Each row is a point. The points of each table are mixes of a few directions, plus a little noise. How many directions does each table use, and how many do they share? Where both have some left over, give the other angles between the two spaces (their principal angles), to ten degrees, smallest first.

First (5 x 2)
[[ 77   5]
 [-80  -6]
 [-10   0]
 [-17  -2]
 [ 24   4]]
Second (7 x 2)
[[  9   0]
 [ -8  -1]
 [-78  -8]
 [-65  -5]
 [ 75   6]
 [ 42   5]
 [ 31   3]]
Directions: first 1, second 1, shared 1

First (8 x 6)
[[  59  -23   13    9   42  -37]
 [  31  -11    8    5   22  -18]
 [  14   -4    2    1   10   -7]
 [ -79   28  -20  -14  -57   49]
 [  65  -24   16   12   46  -38]
 [ -17    6   -4   -1  -10   10]
 [-117   42  -28  -21  -84   70]
 [  43  -16   10    8   31  -26]]
Second (7 x 6)
[[-28  22  -8   1 -15  17]
 [ -3  23  35  43   3 -17]
 [-52  71 -12 -11   2   3]
 [ 39 -94  -3 -61  14 -25]
 [ 79 -71  10   0  33 -27]
 [  1  57 -51 -14  16  28]
 [-38  -9  28  45 -53  22]]
Directions: first 1, second 4, shared 1

First (8 x 9)
[[ 75 -29  14  12 108  32 -28 -27 -47]
 [-54  16 -51   0  -2   2  17 -20  23]
 [ 20  22  69   6 -85  11 -47  38 -12]
 [ 30   6  47  -7 -53  -7 -16  29  -1]
 [-62  -2 -44  -3  -5 -27  45  -2  25]
 [-25 -29  30  18 -10 -34  21  40 -20]
 [-31  56 -42  -8 -41  42 -31 -36  32]
 [ 49 -39 -22 -17  89 -19  38 -21  -2]]
Second (8 x 9)
[[  25   -8   -8   47   10  -28   -8   50  -17]
 [  16   -2  -12   10   45  -60    2   82  -12]
 [ -30   34   -7  -26   46   25   33  -56   30]
 [ -16   -3   44  -27  -70  -17  -29 -105   43]
 [  42  -15   30   57  -36 -100  -32   52   10]
 [ -28  -14  -28  -36   27   47   -9  -25  -28]
 [ -11   11  -16  -45    7   78   44   30  -21]
 [   2   -1    2   23  -26   49    2  -27   -7]]
Directions: first 4, second 5, shared 1; angles 50, 50, 90

First (11 x 12)
[[   6    5  -12    5    4   -9   -1  -22    8   -1   -6    6]
 [   0    2  -20   13   12   18   -3  -21    4   11  -27    3]
 [  -5   -5   19   -9   -9    2    2   28   -9   -3   16   -6]
 [  32   18   14  -24  -29 -121    7  -33   26  -55   75   15]
 [  -8   -5    4    1    2   21   -1   16   -7    9   -7   -5]
 [   6    3   -5    0   -1  -15    0  -13    6   -6    3    4]
 [   5    5  -25   14   13    9   -4  -32    8    8  -27    6]
 [  -9   -7   13   -4   -2   20    1   27  -11    6    2   -7]
 [ -12   -7    1    5    8   42   -2   18  -11   18  -21   -7]
 [  -8   -4   -9   10   11   36   -3    2   -6   17  -27   -3]
 [  -6   -5   21  -11  -10   -1    3   30   -9   -4   20   -6]]
Second (8 x 12)
[[-27  -1  21 -26   1  18  -1 -55  -9   4   7 -19]
 [ 12 -17  -9 -11  -7   7 -38  -6  37  17 -14 -23]
 [-21   6  13  16  21   7  67 -17 -41 -18  -3  11]
 [ 15  -2  -9  -9  -6 -13 -29   8   6  11   4 -10]
 [  4  -4  -6  10  14  -8  27   0 -29   3 -12  -6]
 [  9 -15  -5   7   5   1   8   2  14   1 -16 -12]
 [  1  20  16   1 -24 -24  -2  36  12 -27  41  36]
 [  8  13 -22  12  -4  11 -30  30  10  11  -6  24]]
Directions: first 2, second 5, shared 1; angles 80
